Each row is a point. Two turns around zero, p and q, are shown by what they do to some points. Write where each new point lands after one turn and then the other. Backwards means that the second turn is done in reverse. Each puzzle has new turns, and all numbers are rounded.
(in the rows, 128 means zero)

Turn p:
[111 111] -> [104 127]
[126  88] -> [100 100]
[148 173] -> [173 148]
[127 141] -> [136 138]
Turn q:
[154 102] -> [165 127]
[111 172] -> [ 85 148]
[147 115] -> [151 132]
[115 153] -> [101 137]
[113  98] -> [138  96]
Where do these land?
q, then p: [145  88] -> [146  89]
p, then q backwards: [128 164] -> [164 131]
p, then q: [ 97 144] -> [ 97 143]
q, then p: [142 116] -> [142 116]

Turn p:
[ 91 156 192 139] -> [145 181 179 102]
[128 117 131  99] -> [132 102 138 114]
[154 105  99 128] -> [126  99 104 152]
[120 147 104 137] -> [106 140 107 122]
[ 99 107 122 138] -> [100 127 149 142]
[175 136 120 126] -> [158 118  92 134]
Turn q:
[155 168 106 167] -> [128 191 137 111]
[102 110 157 118] -> [109  96 114 148]
[107 141  75 109] -> [150 122 109  74]
[131 109 142 149] -> [130 134 120 158]
[128 100 138 134] -> [138 118 121 154]
[146 140 150  90] -> [113 105 168 122]
Where do these land?
p, then q backwards: [104 143 135 155] -> [144 153 135 154]
p, then q: [121 118  98 148] -> [126 138  92 123]
p, then q backwards: [147 121 187  78] -> [164 110  82  77]
q, then p: [105 121  99 122] -> [124  96 108 126]
p, then q: [119 132  92 150] -> [126 136  91 107]
q, then p backwards: [138 155 120 120] -> [105 142 140 118]
q, then p: [161 105 165 123] -> [145 162 150 161]

Turn p:
[106 120 150 116  95 143 119 173] -> [ 95 109 147  95 106 150 140 153]
[190 131 124 130 114 155 130 138] -> [136 130 123 174 123 162 162 148]
[106  97 146 108 165 119 142 105] -> [169 125 127  93 135  92 132 123]
[112 101 113 111 118 141 138 126] -> [137 134 117  99 111 140 140 114]
[108  94 118 115 155 113 104 109] -> [163 121 109 104 112 110  99 123]
[123 128 110 119 151 108 145 190] -> [ 99 165 108 111 116 107 132 173]
[142 149 150 115 113 138 124 104] -> [140 120 165 147 132 138 134 117]
[147 189 149 105  96 102 142 127] -> [ 99 147 191 166 120 116 136 122]
[127 170 109 150 162 123 127 106] -> [131 154 125 152 170 119  95 118]
[119 101 110 211 110 138 107 102] -> [110  76  70 141 153 148 108  90]
Turn q:
[ 79  87 122 111 146 133 158  94] -> [112 111  95  99  88 129 172 155]
[143 116 140 102 118 139  98 111] -> [127 122 127 116 108 156 107 100]
[109 117 145 134  85 121 144 138] -> [132 126 128 167  93 119 127 142]
[108 111 151 133 133 121 115 162] -> [113 139 120 145 128 148 109 163]
[113 170 111 115 122 111 107 116] -> [ 96 126 115 134 142 102 120  93]
[132 113 157 133 136 140 104 155] -> [126 145 133 137 132 167 107 145]
[170 142 107  86 146 140 140 118] -> [152 141 132  75 131 111 115  99]
[195 136 158 164 135 102 132 129] -> [146 115 206 129 153 132 110 132]
[ 95 187 112 173 116 120 127 143] -> [104 143 124 182 170  94 151 119]
[ 98 119 143 105 127 155 131  92] -> [109 135 112 114  88 145 157 113]
[167 109  62 153 145 126 152 150] -> [192 105 117 110 176 106 133 147]
Where do these land?
p, then q backwards: [104 153 145 134 100 183 145  76] -> [179 148 129 160 148 155  86  90]
q, then p: [167 126 125 107 132  89 103 127] -> [165  97 135 118 102 127 100 142]
q, then p: [152 126 114 176 154 122 155 151] -> [135 135 120 138 146  95 150 182]
p, then q: [141 111 148 123 170 136 130 167] -> [148 150 119 123 148 106  92 161]
p, then q: [ 88 119 154 100  88 153 146  74] -> [123 125 162  84  62 148 143 105]
q, then p: [100 113 126 154  82 141 125  92] -> [112 109  92 129 139 137 165  85]
q, then p: [123 138 137  91 125 140 165 161] -> [ 94 148 157 160 109 128 109 134]
p, then q: [121 131  86 142 141 114  95 121] -> [124 109 106 142 158 143 119  93]
q, then p: [144 140 121 137 124 102  79 156] -> [153 104 106 123 145 132  83 146]
q, then p: [122 136 147 129 164 103 155 148] -> [104 138 151 107 123 106 119 164]
p, then q backwards: [146 116 105 115 130 126 109 132] -> [120 107 135 116 107 142 131 143]

Turn p:
[129 107 102 120 165 134 141 139 113] -> [130 117  88 130 103 136 142 129 107]
[ 80 144 107 140  98 129  77 118 133] -> [ 72 135 153 172 141 139 104 118 136]
[ 86  93 141 129 149 150  93 154 181] -> [ 97  87  85 162 164 101 119 137 159]
[138 115  90 104 112 101 157 142 153] -> [126 130 126 124  70 110 137 143 158]
[122 144  98 122 135  74 162 132 118] -> [121 123 152 117  69 106 141 122 104]
[151 146 172 151 114 153 151 113 108] -> [174 130 155 108 163 152 134 117 125]
[144 106 162 138 126 130  93 121 126] -> [135 137 113 116 164 123  90 124 130]
[138 182 162  88 167 128 150 146 103] -> [135 127 143  91 148 120 178 169  79]
[128 137 147 134 121 144 113  74 106] -> [119 154 139 109 161 156 126  92 122]
[165 135  90 157 107 132 150 144 167] -> [172 148 135 167  95 112 137 129 161]
[127 100 138 126 113 132 121 124 100] -> [127 122 120 111 130 155  99 126 128]
Turn q:
[117 161 134 126  94 127 134 130 100] -> [ 88 145 118 133 109 133 108 122 108]
[138 150 121 117 171 118 164 107 128] -> [126 125  98 125 128  86 153 103 151]
[114 143 151 105 147  85 113  81 159] -> [160  87 102 104  91 100 102 114 136]
[102 112 111 188  94 130 149 142 153] -> [120 134 133 178 116 147 126 188 150]
[129 140 180 117 116 128 123 152 119] -> [120 147 153 101  90 133 132 122 106]
[162 121 147 114 141 113 157  85 108] -> [136 129 138 136 128  66 123  95 123]
[126  83 133 119 114  92 158 151 125] -> [115  90 165 148 120 113 155 145 109]
[144 123  93 132 100 162 132 140 136] -> [130 151 116 153 162 146 134 148 106]
[ 89  93 120 127 133 153  76 134 130] -> [152 109 148 127 141 193 112 119 141]
[110 142 104 139 161 178  94 166 161] -> [152 150 103 103 149 191 154 141 157]
[177 140 114 123 139 122 109 120  89] -> [111 142 134 100 173  99 110 111 121]
Where do these land?
q, then p: [126 153 154 164 122 129 149 158 136] -> [125 110 174 142 125 124 139 159 144]
p, then q: [149  95  82 131 131 115 145  94 133] -> [131 133  85 156 133 121  89 141  99]
p, then q: [139  99 145 135 125 120 108 146 123] -> [134 113 133 102 156 143 117 134 127]
q, then p: [129 157  76 116 133  89 143 116 129] -> [ 96 109  97 149  79 118 120 113 121]
q, then p: [ 94 143 100 106 188 130 111 152 116] -> [109 122  87 120 117 140 179 110 173]
p, then q backwards: [162 156  82 123 138 117  97  99 100] -> [143 161 158 127  89 179 145 138 115]
p, then q: [123 118 146 112 160 110 136  97 136] -> [123  90 108 140 128 112 130 100 120]
p, then q: [162 120 138 114  95 145 114 139 152] -> [145 136 105  89 130 134 148 159 125]
p, then q backwards: [ 85 158 154 168 122 165 117 158 140] -> [126  58  80 131 118 124 136 124 116]
q, then p: [122 104 117 113 102  92 135  87 136] -> [134 127 107 131 117 125  68 108 118]
p, then q backwards: [132  95 151 113 100 130 145 127 104] -> [111 136 134 132 141 116  77 134 138]
p, then q: [115 139 192 141 120 195 136 165 130] -> [167 142 167 110 160 120 196 123 164]
